Each row is a point. Each copy is the shape, with its points in the same order, turned, moved and blurred by noise. Some copies are also mirrored. Which?

Shape (7 x 3):
[[  4  49   0]
 [-95  65 -26]
 [ -1 -41  30]
 [ 23  -1 -46]
 [ -5  13  15]
 [ 22 -12 -29]
 [-31 -17 -38]]
Copy 1 (7 x 3):
[[-13  31  18]
 [-45  44 -84]
 [ 54 -32   2]
 [-28 -39  31]
 [ 18  14   6]
 [ -4 -39  32]
 [-17 -40 -22]]
Copy 1 is: mirrored
Copy 2 (7 x 3):
[[  2  45  -1]
 [-69  79 -57]
 [-13 -51  10]
 [ 38  -7 -45]
 [-17   4  -7]
 [ 33  -7 -38]
 [-20  -8 -54]]
Copy 2 is: only turned
Copy 3 (7 x 3):
[[  1  32 -32]
 [-15  78  53]
 [-50 -57 -15]
 [ 44 -24  -9]
 [-22   1 -22]
 [ 23 -37 -19]
 [ 13 -22  30]]
Copy 3 is: mirrored

Shape, 9 rows:
[[  4  25 -30 -38]
 [-29 -33  10  -6]
 [-28  14 -53  75]
 [-39  -2  15  36]
 [-19 -27 -50  57]
 [ -4  40   6 -39]
 [  1 -25   6 -46]
 [ 13   7  19 -14]
 [ 32  -7 -22 -18]]
Copy 1:
[[ 15  19  -8  52]
 [-35 -22  17   6]
 [-44 -20 -95  -2]
 [-44  -2 -16 -25]
 [-41 -52 -60   9]
 [ 14  47   5  22]
 [  3 -11  38  27]
 [ 17   8   7  -1]
 [ 27 -22  -8  30]]
Copy 1 is: mirrored
Copy 2:
[[  8 -23 -33 -47]
 [ -6 -35  31  -7]
 [ 46 -14 -29  65]
 [-14 -10  22  27]
 [ 53 -38  11  48]
 [-21   8 -22 -48]
 [  3 -34  23 -64]
 [  1  11  11 -38]
 [ 45 -20  -1 -45]]
Copy 2 is: only turned

Shape, 10 rows:
[[-14  55  31  80]
 [ 63  -3 -54   5]
 [ 30 -28 -38 -16]
 [  1 -64 -38  -9]
 [-13  40  27  73]
 [-27  56 -40  36]
 [ -9  22   3  61]
 [ 19   4 -36 -28]
 [ 31 -33 -44   1]
 [ 42  27 -37 -60]]
Copy 1, 10 rows:
[[-42   0  88   9]
 [ 22  74 -25   7]
 [ 15  39 -47  12]
 [ 17  -1 -64  42]
 [-41   1  67  10]
 [-77  40   8   2]
 [-29  14  44  13]
 [  1  34 -44 -17]
 [ 20  49 -43  28]
 [ 11  51 -48 -60]]
Copy 1 is: only turned
Copy 2, 10 rows:
[[  8  87  49  46]
 [ 67  -5 -47  17]
 [ 25 -19 -51   1]
 [-15 -25 -76  13]
 [  3  76  38  43]
 [ 22  85  -5 -19]
 [  5  61  13  40]
 [ 28  -9 -22 -16]
 [ 27  -9 -53  22]
 [ 56 -31 -14 -54]]
Copy 2 is: only turned
Copy 3:
[[ 30  94  57 -23]
 [ 58  -9 -36  23]
 [ 17 -32 -23  15]
 [-19 -35 -10  32]
 [ 26  83  56 -17]
 [  5  78 -29 -16]
 [ 15  61  31   7]
 [ 16 -16 -35 -15]
 [ 18 -20 -22  31]
 [ 37 -33 -54 -46]]
Copy 3 is: only turned
Copy 4:
[[-20  -3 -95 -38]
 [ 49 -44   8  -8]
 [ 13 -30  32  18]
 [-23 -36  39  28]
 [-23  -6 -93 -29]
 [ 18  24 -73  12]
 [-12 -15 -63  -5]
 [  9  -9  22   6]
 [  6 -42  20  28]
 [ 35  26  46 -14]]
Copy 4 is: mirrored

Shape:
[[-12 -10  88 -14 -41   6]
 [ 13  -7 -27 -35 -10  23]
 [ 23 -21  -2 -38  37  35]
 [ 45  19 -19 -16  -7  19]
 [ 29  59  35  86  23  -2]
 [-11   2 -33  40 -31  35]
 [ 30   1 -31  41   6  -4]
 [-21  16 -36 -11  36 -16]
 [ 32 -23  12   9  21  23]]
Copy 1 (9 x 6):
[[-69  22  -6 -31   0 -40]
 [ 44   3 -12 -37 -22  -8]
 [ 40  -2 -15 -21  37  -5]
 [ 51  28   4  -3 -15 -21]
 [-24  37  62  88 -11  18]
 [  5  18   2 -11 -53  49]
 [ 30   0  -4  44 -35  18]
 [ 40 -47  39  -9  -8   7]
 [ 16  15 -23  18  18   7]]
Copy 1 is: mirrored
Copy 2:
[[-17  -3  65 -42 -57  10]
 [ 14 -32 -37 -18 -12  38]
 [ 11 -66 -18 -47  10   9]
 [ 55 -40 -19  -5 -16  32]
 [ 93   8  69  16  31 -20]
 [ 21  16   3  12  29  59]
 [ 44 -21   1  38  25  14]
 [ 20   3 -49  -9  22 -25]
 [ 17 -55  20 -10  15  13]]
Copy 2 is: only turned
Copy 3:
[[-27 -78   9  22 -49  52]
 [-13  20 -12 -32   3  32]
 [ -1 -23  -3 -62  15  26]
 [ 30  25 -12 -22  -8  37]
 [ 95 -32   5  49 -17 -14]
 [  9   2 -39  47  27  29]
 [ 43   7 -42   5   3  -8]
 [ -5  13  15 -14  20 -30]
 [ 22 -43 -27 -22   5  18]]
Copy 3 is: only turned
Copy 4:
[[-35  -6  78  33 -52 -10]
 [ 19   5  18 -30  12 -39]
 [ 36 -34  45 -22  31 -20]
 [ 41  27  15  -9  12 -26]
 [ 19  52  19  65  19  71]
 [-11  19 -30 -25  -8  20]
 [ 27  13 -26  18  19  11]
 [-13   6   0   6  73 -19]
 [ 41 -24  25  13   4  10]]
Copy 4 is: only turned

Shape (12 x 6):
[[-14 -30   7   6  38   4]
 [ 78  23  -2 -41   3 -24]
 [-51  18  -3  -4  -1 -22]
 [ 25 -23 -35  30   3 -32]
 [-21  18 -11  -5  15 -23]
 [-51 -33 -19 -11  -3   2]
 [ -4 -15 -23  18  38  16]
 [ 38   5 -20 -47 -20   0]
 [  7 -13  33 -48  30 -79]
 [ 31  -4 -33 -14  -3  18]
 [ 35  30   6 -10 -29 -36]
 [-22 -14  22  -7  -8   9]]
Copy 1 (12 x 6):
[[-13   1   2 -23  59  17]
 [ 54 -49  27 -31 -24 -19]
 [-60  -6 -17 -38  -4  16]
 [ -6 -53 -23  -1  38 -24]
 [-20 -18 -19 -45   9  12]
 [-61 -30  11  -9  27  31]
 [ -5 -16 -20  -8  44  31]
 [  7 -51  33 -10 -26  10]
 [-11 -24  40 -95  18 -38]
 [ 16 -43   3   4   3  18]
 [  4 -21  -2 -24 -34 -33]
 [-39  12  21 -10  14  13]]
Copy 1 is: only turned
Copy 2 (12 x 6):
[[-22   8 -11  17  44  -1]
 [ 64  26   1 -39 -11 -29]
 [-59  53  11 -19  12   1]
 [-19  -4 -51 -33  10 -34]
 [-30  50  -5 -17  17 -12]
 [-58  15 -10 -18  25  39]
 [-18  19 -39  21  26   2]
 [ 31  23  -8 -43 -19  16]
 [  9  25  44 -57  66 -34]
 [ 17  16 -36 -12 -13  13]
 [  9  26  13 -44 -29 -37]
 [-30   6  20   3   7  13]]
Copy 2 is: only turned
Copy 3 (12 x 6):
[[  3 -35 -26  17  -1   7]
 [ 76   7  27 -47  16 -29]
 [-32  -6 -33 -20  43  -8]
 [ 16  10   6  41  24 -42]
 [  3  -7 -21  -9  40 -10]
 [-26   0 -64  13   6 -10]
 [ 10  -6 -19  31  10  19]
 [ 52  31 -12 -40 -10 -31]
 [ 38 -70 -26 -38  49 -55]
 [ 37  31  -3  -4  -6  -8]
 [ 14  10  25 -36  31 -47]
 [-23 -18 -26 -16 -13 -14]]
Copy 3 is: only turned
Copy 4, 12 rows:
[[ 19 -33  29  -9   8  20]
 [ 50  37 -54  13  13 -12]
 [-33 -17  24  -8   9 -40]
 [ 53 -43   4  29 -14 -30]
 [ -3 -12  14   4  26 -26]
 [-29 -61  12 -11 -13  -3]
 [ 25 -37  34  31   4  17]
 [ 10  11 -60  16 -11  -1]
 [ 34 -16 -30 -56  51 -36]
 [ 18  -7 -29  39 -19   9]
 [ 29  31 -25   2 -14 -53]
 [ -8 -13  12 -21 -18   2]]
Copy 4 is: only turned

Shape:
[[-23   7  -1 -21 -16   1 -30 -62]
 [-48  43   6  34 -39 -44  -9  18]
 [-22   0  11   1  -7  52  24  13]
 [-88 -42  -4  13 -39 -14  50 -29]
 [-42  52 -12 -83 -26  57  16 -22]
 [ 52  -5  43  -5  12  12 -36 -17]
 [ 37 -23  16  20 -10  20  19 -19]
 [ 21  58  53 -59   7  11 -47   1]
 [-61 -11  71  29 -21 -18  -3  77]
 [  9   5  28 -73   9   4  18  21]
 [ 30  -7  45 -23 -55  42  16  29]
 [ 57 -13  -1  -5 -10 -13 -58  40]
 [ 18 -41 -47  28 -16 -68  24   0]]
Copy 1:
[[ -6  77  13   9 -40   5  -5  -4]
 [  9  41 -56  19   8  -9 -10  73]
 [ 36   1   5 -19  21  20  14  -6]
 [ 89  15 -56  28 -31 -11 -21  -6]
 [ 30  74  24 -78   0 -23  10 -35]
 [-41  10  53  24 -20  10   6   9]
 [-12  -5  20  40   2   9  38 -15]
 [-52  44  64 -47  -9 -20 -16  52]
 [ 42 -43 -16  -3   7  10 -45  92]
 [-21  -9  33 -39  -5 -49 -18  -4]
 [ -7 -36  20 -43 -19   7  49  24]
 [-84 -14  -2  -3 -16  28  -8  26]
 [-28  -5 -76  68  -2 -13   9 -17]]
Copy 1 is: mirrored
Copy 2, 13 rows:
[[ 22 -12 -16  27 -35  42   2 -62]
 [-25  47   0  50 -25 -32 -33 -30]
 [-13 -34  31   5  23   2   4 -11]
 [-28   5   3   9 -25 -42  72 -66]
 [-34  -6  48 -13 -33  92   7 -23]
 [ 67 -38 -25  -5   9  13 -56 -20]
 [ 58 -14  -6  -4  28  -9   3 -10]
 [ 13 -18   3 -17 -28  56 -95 -21]
 [-49 -25  13  12 -12 -92 -52 -19]
 [ -6 -21 -10 -63 -16  26 -30  -2]
 [ 36 -32  48 -24 -14  -7 -25  28]
 [ 40 -26 -54  21 -17  -5 -58  45]
 [ 28  39 -76  11  -7 -41  35  10]]
Copy 2 is: only turned

Shape:
[[-34  17 -73   9 -11  -9  42 -45]
 [ 32  21   7 -26 -32   2  11 -27]
 [-42 -33  18 -25  -4 -47  61  33]
 [-57  29 -28 -21  -2  45  51 -45]
 [-74 -13  16 -28  18 -47  65 -28]
 [-26 -32 -45 -31 -33   7  51 -51]
 [-19 -30  11  21 -24  26  -7 -39]
 [ 25 -15  20  41   4   5 -32 -16]
 [ 35 -42  38 -39  58  13 -30  24]
 [-42  18 -55 -35 -13   5  16 -44]
 [ 43 -30  44  -6  33  32   0  61]
 [  0 -14  56 -51  41  10   1  47]
 [-20  10 -23   6  42  34  70 -95]]
Copy 1 (13 x 8):
[[ 51  32 -42  78  -3  35  25 -13]
 [  6  32  25  -1 -23  23  30  15]
 [ -8 -78 -14  36   3  68  19   7]
 [ -6  51 -54  49  23  55  47 -25]
 [ 20 -50 -24  37  28  87  45 -41]
 [ 42  20 -60  25 -24  71  35  12]
 [  7  11 -46 -17 -25  10   6 -31]
 [ 15  -1  -2 -26  -7 -34 -19 -21]
 [-15 -17  14 -58  48  29 -51  25]
 [ 28  49 -28  54  -4  69  12 -17]
 [-49 -30   3 -32  32 -10 -29  47]
 [-55 -30  21 -25  46  51 -22  16]
 [ 51  47 -59  15  62  27  72 -21]]
Copy 1 is: mirrored
Copy 2 (13 x 8):
[[-34 -45 -53  -2 -27 -37 -14 -66]
 [ 15  22  26 -13 -42  -1  -4 -48]
 [ 34 -51 -18 -51 -74 -44  13  25]
 [-58 -24 -37  -4 -47 -13  53 -50]
 [ -2 -56 -15 -38 -73 -84  44  -7]
 [-13 -66 -21 -22 -71   3   4 -73]
 [ -8 -48  25  -6  -8  16  16 -18]
 [ 24 -16  32  -3  31   5  -1 -12]
 [ 74   8  26 -80  14  18  52 -11]
 [-47 -26 -28 -40 -33 -21   4 -64]
 [ 79  19   4 -46   3  34  34  30]
 [ 45  26  10 -79 -29  -1  65  27]
 [-13 -37 -34  32 -26 -33  73 -87]]
Copy 2 is: only turned

Shape (12 x 9):
[[-37 -62  -1 -29 -42 -18  18  37  16]
 [-32  56 -27 -21 -13 -60 -24  81 -40]
 [ -3  35 -11 -45   3  10 -45  21  41]
 [ 20  -9 -77  35 -69 -25 -48  -7  54]
 [ 20 -48  36 -39  26   1  38 -48 -46]
 [  2  44  31  56 -74 -56 -40 -46  12]
 [ -9  52   5  26 -50 -48  48 -25  27]
 [-20  18 -19  13 -71  16 -51 -49  -4]
 [ 29 -20 -28  70 -87  44 -52  -4  55]
 [-54  11   9 -41  17 -17 -69   7 -38]
 [ 16 -41  16  12  27 -18 -41  18  13]
 [-20 -22 -29  47 -19   1  25  -3  49]]
Copy 1:
[[-44 -46  -6 -29 -41 -31  -7  20  -7]
 [-67  59  36 -25  35  23 -34  65   2]
 [ 41  23 -16 -49  18   9 -35  25  33]
 [ 38  36 -14  -3 -94  35 -55  18 -37]
 [ -3  -4 -22   6  37 -65  57 -59 -29]
 [ 16  32  75  55 -41  29 -57 -46   0]
 [-17  55  46  37 -50 -18  -1 -17  47]
 [  9  23 -14   0 -31  43 -57 -60  -5]
 [ 59 -12  -3 -11 -95  78 -14 -27 -21]
 [-23   5 -22  -7  72   8 -52  11 -14]
 [ 41 -24   1  14  21   2   8  28 -29]
 [  5  -2 -23  31 -71  15  14  12  16]]
Copy 1 is: only turned
Copy 2:
[[ -9 -63 -35 -13 -38 -20  50 -24   5]
 [ -6   4  24  35 -67 -50  36  79 -44]
 [ 10   2  44 -38 -36 -11  -7  39  25]
 [ 37 -81  55  28   3 -74 -15  14  60]
 [-50  18 -22 -18  48   0   6 -61 -35]
 [ 61  -7  50  62 -35 -71 -55 -48 -12]
 [ 14  27   1  69 -40 -61  -7 -38  39]
 [  5 -53  53  37 -26 -13 -69 -16   9]
 [ 77 -91  71  38   4   2 -16 -29  59]
 [ -7 -19   4 -34 -37  -5 -39  38 -64]
 [ 53 -22  -2 -35  24 -19  11   0 -20]
 [ 37 -35 -27  33   3 -18   3  -8  60]]
Copy 2 is: mirrored
Copy 3, 12 rows:
[[ -5 -39   3  -8 -26 -84  38  53  20]
 [ 58 -34   1  46  -5  29  61  72 -35]
 [ 22  -8  21  22  21   7 -29  69  37]
 [-11 -78 -76  62   5 -14 -23  36  68]
 [ -4  22  -2 -92 -52  -9  27  -3  37]
 [ 15 -27 -66  56 -91  10 -62  13  -5]
 [-24  22 -33  73 -72  -1   8  10  13]
 [ -2 -70 -19  21 -73  22 -43  44  59]
 [-72 -95 -57  31 -10 -15 -75  42  37]
 [ 80 -44  40 -18 -25  17  -1  44  14]
 [ 19 -31 -17 -31  24 -26 -19   3  -5]
 [-49 -41  -7  41 -11 -35   3 -12  35]]
Copy 3 is: mirrored
Copy 4 (12 x 9):
[[ 26 -50  54 -31 -28   7  52  12  29]
 [-22  29  -3  -4 -78  32   9  93  17]
 [ 21   4 -13   7 -10  16 -44   3  20]
 [ 13 -71  17  70 -81 -39 -32   2   6]
 [ -8 -52  -1 -40  44  -2  57  -3 -69]
 [-25  15  55  50 -82 -63  -6 -22 -63]
 [  8  19  14  67 -47 -36  59   0 -25]
 [  9 -25   1  21 -88  -4 -35 -49 -40]
 [ -8 -72  66  87 -50   9 -45 -58   6]
 [-37   7 -24 -71 -33  14 -18   9  -5]
 [-48 -48  30 -15  18 -20 -16  11   3]
 [-14 -55   9  46 -25 -26  41 -26  28]]
Copy 4 is: only turned

Shape (15 x 9):
[[ 23 -28 -10  11  21  39 -29  21 -33]
 [ 22 -31 -10  -4  20 -14 -24   7  36]
 [ 13 -26 -12 -45   2   4  11 -25 -34]
 [ 26 -11 -11 -33   1  31 -29 -31 -37]
 [  3 -10 -10 -24 -37  -5   2  -5 -38]
 [ 21 -17 -15   0  12  13  38  62 -17]
 [ 14  59   3   9  17 -14 -22 -25 -33]
 [-47  -6   4  10   8  -3 -27 -25 -34]
 [ 24 -13  -1   0 -29 -15 -11   0 -17]
 [ 31 -27 -16  -8  -7  28 -24  34   7]
 [-87 -29 -12   4  19  -6 -22  -3 -33]
 [ -3 -24 -16   5 -10  -2   9 -30 -26]
 [ 12  23 -20   8 -16  11 -17  -7  11]
 [  1 -25  43   7  -5  -5 -10 -19  88]
 [ 29 -29 -15  13  20  -8   4 -14  13]]
Copy 1, 15 rows:
[[  2  -1  -9  43  24 -10  14  37  42]
 [  6 -32 -32 -14  32  -6 -20  44  -3]
 [ 38  42 -41  27   4  -3  -8  30  -9]
 [ 29  42 -34  23  22   4  30  49  -1]
 [  5  33 -13  19 -25   1   1  21 -21]
 [  5 -29 -27  40 -25 -26 -28 -16  27]
 [ 32  16  11  17  43  -4  42 -23 -35]
 [ -4  41  21  23  36  25  -7  16 -11]
 [ 12  -1  -5   0 -11 -19  10  35 -19]
 [ -6 -21 -35  13   1   2  15  43  30]
 [-29  42  25  35  37  49 -49  20 -15]
 [  7  41  -9   5   9 -25 -12  26  -5]
 [ -9   4 -19 -18  21  -1  30   0  -8]
 [ 28 -30   2 -95  19   9 -32  39  12]
 [ 10  -3 -21  -7  33 -39 -25  26  -2]]
Copy 1 is: only turned
Copy 2 (15 x 9):
[[ 36  21 -30  14 -11 -25 -15  26  -1]
 [  8   7  28  24 -27   0   6   6 -26]
 [ 16   2  -2 -17 -21  19  -9  -9  51]
 [ 17  13   2 -14   1 -33 -14   7  56]
 [-23 -11 -17 -29  -7   9 -19   7  30]
 [ 14  -4 -66  44  -6  20  -5  -8  -5]
 [-17  59   9 -14  43 -10 -13 -36  19]
 [ 13  36   4 -57  22  17  21  13   2]
 [-25   4  -3 -19 -23 -10 -19  -7   0]
 [  7 -11 -10  38 -13 -23  -9  29  -5]
 [ 30  30  -6 -56  22  55  38  40 -13]
 [ 17   0  -3 -36 -10   7  -9 -16  15]
 [-16  -6   6  -1  33 -20 -10 -11  -5]
 [-26  -8  45   2 -35 -24  64 -23 -51]
 [ 24   3  10   6 -22  -1  -7 -24 -16]]
Copy 2 is: mirrored

Shape:
[[  8 -29   5  -3 -30   5  22 -26 -17   5 -36]
 [-19   2  10 -15  -8 -25 -95 -10  -6 -11 -34]
 [ 11  -2   5 -12   0 -23  22 -30   8  80 -35]
 [ 16 -17  -6 -22 -26  -4  12  57 -75 -20   4]
 [  6 -16  20 -26 -31  22  13   4  14 -17  -3]
 [ 19  -3 -15 -27 -20 -17  24  -9   6 -21 -13]
 [ 19  -3   7 -22  10 -21 -28 -11   9 -15 -35]
 [  5 -54  19  30  -9 -19  16 -19 -22 -13 -27]
 [  0   6 -80  -5 -16  -6  -1 -19  11  66 -16]
 [ 12  -1  -3  -6 -22  25   7 -29   3 -18 -13]
 [ 14   4   7 -30  -3  59   4  14 -25  -4 -21]
 [  2  12  12  41 -15 -12   8  41   0 -12  57]
 [-12   7 -24 -18  -4  -4  24  -4 -16  -9  44]
 [  4   3   2  23  14   9 -55 -11  -1  10 -28]
 [-38  -4  15  -8  33 -26  26  80  -7 -14 -15]
 [ -3  12   9 -25  -5 -22  24  -9   4   2 -35]
 [  2  14   8  -9 -29   5  23 -27  -1 -18 -35]]
Copy 1:
[[ -3   3 -35 -23  19  12  40 -24   6 -10  17]
 [  2  27  18  31 -39   2  30 -48 -56  38  22]
 [ -5 -19  19 -14  60  57  28   9  -8  -2  -3]
 [ 47  67   6 -47  17 -42  19 -21  23   4  34]
 [-18  10 -12 -46  -7  -7 -10 -37  11   1   4]
 [ -2   9 -10 -13  21  -4  12 -45  31   6 -21]
 [  7  -9   9  12   7  -1  12 -56 -14  13   9]
 [ -7  -1 -34   9  14 -21  44  -9   8 -25  31]
 [ 36   2  29 -16   8  77  56  -2  24   1 -38]
 [  0  10 -36 -18  -4  17   0 -39  11   0  -8]
 [ 39  12 -17 -55   1  14 -28 -38 -10  -1  22]
 [ -2  58  20  -1 -20 -29 -29  23  20 -27 -17]
 [ 12  35 -11 -13  -3   6   1   4  49  28 -13]
 [ 23   9   3  28 -21  25  10 -28 -34 -10  14]
 [ 40 -19  34 -26   1 -81  -5  21  -4  10  -6]
 [ -9 -10  -2 -17  32  -8  14 -17  -6  18 -19]
 [ -6   5 -42 -27  15   1  18 -36 -11   6 -21]]
Copy 1 is: only turned
Copy 2:
[[ -3  30 -20  -6 -18 -11  43 -10  26 -22  -3]
 [ 14 -18 -73  -1  19  29 -23  -6 -26 -16 -47]
 [  1  -7 -12   2 -30 -15   7 -48  59  33  10]
 [ 40  17  18  24 -65  -3  23  49 -17 -40 -31]
 [  0  43  20 -13  -1  -8   6 -13  -7 -33 -11]
 [ 25  42  -4  15  -5   1  10  -6   4 -25  22]
 [ 26   1 -37  15  12  -8  -5 -26 -10 -25  -2]
 [-13  22 -43 -12 -26 -42  46   9  -7 -18   5]
 [ 35  -1  -4  13  21  21  23  10  66  54  10]
 [ -8  26   2   8  15   6  34 -12   2 -27   4]
 [  9  -8  38  11   2  -5  26  -6  13 -55 -32]
 [-22  24  29  33 -15 -21  -3  41 -57  25  -2]
 [  5  11  31   1 -16  21   4  32 -14  -4  36]
 [ -7 -32 -37  18  31  -7  14  -6  -9   1 -28]
 [ 10   1   6  17 -32 -61 -59  52   1 -34  -8]
 [  5  20 -15  19 -16  -8 -15 -17  25 -24  15]
 [-17  36 -12  22   0   4  16 -16  20 -39   8]]
Copy 2 is: mirrored
Copy 3, 17 rows:
[[-42   9 -36 -11 -22   5  46  -1   1  -6  19]
 [-27 -22   8 -50 -76 -11 -14  17  -4  10 -56]
 [-38   8  16 -66  10  -2  56 -14  34  10  24]
 [ 37 -47 -35  25 -28  -7  16  25 -16  20  45]
 [-11  -9 -18  16 -28  21  19 -32   4 -28   8]
 [-14  -4 -37   2 -21  17   9  -8  42  -3  13]
 [-16   3 -14 -40 -47  21 -12   0  19   0  -4]
 [-41  38 -25  -5 -35 -20  15  10 -14 -10  35]
 [-67 -28  16 -23  24  14  30   0  43  62   3]
 [-31  10 -34   7 -19  30  24 -22   4   3 -10]
 [  3 -19 -17  -3   1  51  23  -7 -34  -7   2]
 [ 29  17  30  55 -28 -24  -1 -22   7  30   8]
 [  4  -8 -22  28  20 -13  -6 -23  18  21  -4]
 [-32  17  26 -34 -37  14  -4  11 -20  25 -21]
 [ 34 -15  34  16  -6  -7 -20  50  13 -43  37]
 [ -7   6 -12 -26 -18  13  24   9  41 -20   1]
 [-15  17 -35   2 -22  26  39  -3  21 -13 -14]]
Copy 3 is: mirrored
